Every row gives one point. Each copy is the shape, with its points in the same order, turned, moved and blurred by noise. Is it also mirrored, or only turned?

Shape (5 x 2)
[[ 33 -27]
 [-42 -20]
 [  6   7]
 [ 24 -21]
 [-53  22]]
Copy 1 (5 x 2)
[[-12 -32]
 [-23  36]
 [ 16   6]
 [ -2 -23]
 [  8  60]]
Copy 1 is: only turned
Copy 2 (5 x 2)
[[-26  11]
 [ 43  39]
 [  8  -5]
 [-20  12]
 [ 67  -7]]
Copy 2 is: only turned
Copy 3 (5 x 2)
[[ 26  33]
 [-45   8]
 [  9  -6]
 [ 19  25]
 [-45 -36]]
Copy 3 is: mirrored

Shape (9 x 4)
[[  9   8  19  -7]
 [-20 -40 -36 -60]
 [-20 -29  34  14]
 [ 14 -20  17  52]
 [ -6  24  26 -13]
 [ 25 -33  33  25]
 [ 26  -5 -50 -28]
 [ 12 -32   4  39]
 [-55  17  32  -9]]
Copy 1 (9 x 4)
[[ -2 -30  17  -6]
 [-50  47  -2 -22]
 [ 20  -6   1  33]
 [ 26 -44 -34  24]
 [ 11 -27  39 -13]
 [  3 -42 -17  40]
 [-44 -12 -22 -49]
 [ 10 -30 -37  22]
 [ 37  13  44  -1]]
Copy 1 is: only turned
Copy 2 (9 x 4)
[[ -8  -8   9  -2]
 [ 38 -71 -43  19]
 [-29  -7 -37 -21]
 [-12  41 -27 -27]
 [-24 -16  14  11]
 [ -5  14 -16 -47]
 [ 58 -19  -4  23]
 [  4  25 -37 -22]
 [-58 -30 -18  28]]
Copy 2 is: mirrored
